Each point is reached from the start by the listed moves, each made 0, 1 or 2 times, or once backwards (-1), plus a little noise. Is the number of moves made odd or even? Then give how often each move was made.

Moves:
(1): 4.3  0.7
(2): -0.6  3.3
Start: -1.2  -1.5
Points:
-5.8  1.0 => even (-1, 1)
7.8  -2.9 => odd (2, -1)
-0.7  -5.0 => odd (0, -1)

Moves:
(1): 1.5  2.7  1.3  4.7  2.4  1.6  0.1  4.4  -0.8  0.1  2.4  2.3
(2): -1.0  4.9  -0.5  -1.4  0.1  -2.2  1.0  2.7  -1.4  -0.1  -0.9  -1.7
(3): -1.9  1.0  4.9  3.1  -0.2  -1.3  0.4  2.9  -0.6  -2.6  -0.4  -3.0
(4): -2.5  0.2  -0.8  2.2  0.9  -1.4  0.2  -3.6  0.1  -2.6  0.1  -0.2
(5): -1.5  -0.2  1.3  1.7  3.2  0.6  -2.8  1.8  -2.5  -1.7  -0.9  -0.8
(6): -3.1  -0.6  -1.5  2.1  -2.1  0.7  0.9  2.6  -1.0  -0.4  0.4  -0.3
(7): 0.4  -0.2  1.4  0.1  2.8  -1.5  3.1  -0.5  -1.8  1.1  -0.6  1.0
(8): 0.2  -0.6  -1.3  1.4  -0.7  -3.4  -0.1  1.4  1.4  -1.5  1.0  0.6
(9): -1.2  1.4  -0.3  1.5  4.2  -0.6  2.8  2.2  3.5  -0.6  0.2  -1.2
(10): -2.6  -0.1  -1.1  2.4  -2.0  -1.5  -2.1  -0.6  -1.2  5.7  -0.5  1.0
(11): -3.8  0.3  1.1  -0.2  0.8  -1.7  -0.9  0.6  -1.3  0.1  4.7  1.5
Start: 1.3  -2.3  1.9  -0.3  -0.7  1.0  1.3  2.8  1.3  -2.7  1.0  -4.3
Points:
-9.5  0.2  -5.2  5.5  -0.1  -20.3  9.8  -5.1  3.8  3.5  -0.9  -3.7 => even (-1, 1, 0, 2, -1, 0, 2, 2, 1, 2, 0)
1.3  6.2  0.7  12.2  1.2  5.8  -1.7  9.3  -3.9  -16.0  0.6  -5.3 => odd (2, 1, 0, 2, 1, 1, -1, 0, -1, -1, -1)
-8.9  -10.7  9.1  -3.2  -7.9  -2.1  4.1  -0.9  -7.8  8.5  7.6  -0.7 => odd (-1, -1, 1, -1, -1, 1, 2, -1, -1, 1, 2)
